Every row gives one point. Each copy is the shape, with its points in the same order, turned, moved and blurred by noise. Is it also mirrored, or only turned?
In the rows, 128 means zero.

Shape, 9 rows:
[[162  85  96]
 [155 124  83]
 [110 161 192]
 [131 106 178]
 [130 152 185]
 [141  82 137]
 [152 117 149]
 [130  76 120]
 [113 204  87]]
Copy 1 (9 x 3):
[[104  63  93]
 [114 100  73]
 [136 164 184]
 [118  94 168]
 [144 146 162]
 [105  81 137]
 [132  96 135]
 [ 73  84 126]
 [134 185  72]]
Copy 1 is: only turned
Copy 2, 9 rows:
[[ 85 119  78]
 [122 141  76]
 [ 95 188 196]
 [ 61 151 158]
 [ 86 189 174]
 [ 61 129 120]
 [ 77 158 123]
 [ 78 105 113]
 [190 182 129]]
Copy 2 is: mirrored
Copy 3, 9 rows:
[[100  90  59]
 [120 125  60]
 [113 147 185]
 [ 87 102 152]
 [ 95 141 164]
 [ 93  82 105]
 [ 87 120 118]
 [112  74  97]
 [173 193  99]]
Copy 3 is: mirrored

Shape (11 x 6):
[[ 95 118 123  99 140 120]
 [153 198 150 144  35 173]
 [161 143 169 185  36 150]
 [190 183 133 180  62 179]
 [164  96 136 111  99 108]
 [125 129 161 130 152 117]
 [117 180 180 140 171  98]
 [119 133 148  88 121  72]
 [ 98  93 131  85 146 114]
 [ 74 133 113 133 156  70]
 [142 117 101 100 128  92]]
Copy 1, 11 rows:
[[109 101 127 128 116 106]
 [233 161 145  90  95 158]
 [236 151 170 147 126 180]
 [236 157 118  99 133 193]
 [176  69 144 137 152 126]
 [118 124 158 125 162 127]
 [105 171 163  96 179 115]
 [136 101 162 123 147  68]
 [102  74 134 140 122 100]
 [ 97 143 117 155 148  67]
 [150  86 112 129 156  91]]
Copy 1 is: only turned
Copy 2, 11 rows:
[[137 143 125  83 127 129]
 [138 230 145 214 120 178]
 [103 183 163 214 115 209]
 [139 182 140 234 155 180]
 [119 117 172 146  86 138]
 [157 125 142 107 131 180]
 [189 141 123  96 125 214]
 [154 140 133  99  78 149]
 [122 134 141  69 109 127]
 [145 118  80  80  95 166]
 [145 121 128 124  89 115]]
Copy 2 is: mirrored
Copy 3, 11 rows:
[[134 134 149 130 162  87]
 [ 85 145 186  85  26 132]
 [ 96 120 189 143  37 175]
 [119 137 156 102  13 167]
 [177 134 194 154 113 130]
 [145  92 145 126 135 115]
 [127  46 132 108 119  84]
 [155 105 184 147 138  64]
 [149 136 165 140 181  90]
 [124 111 116 168 150  50]
 [176 142 153 147 126  83]]
Copy 3 is: mirrored
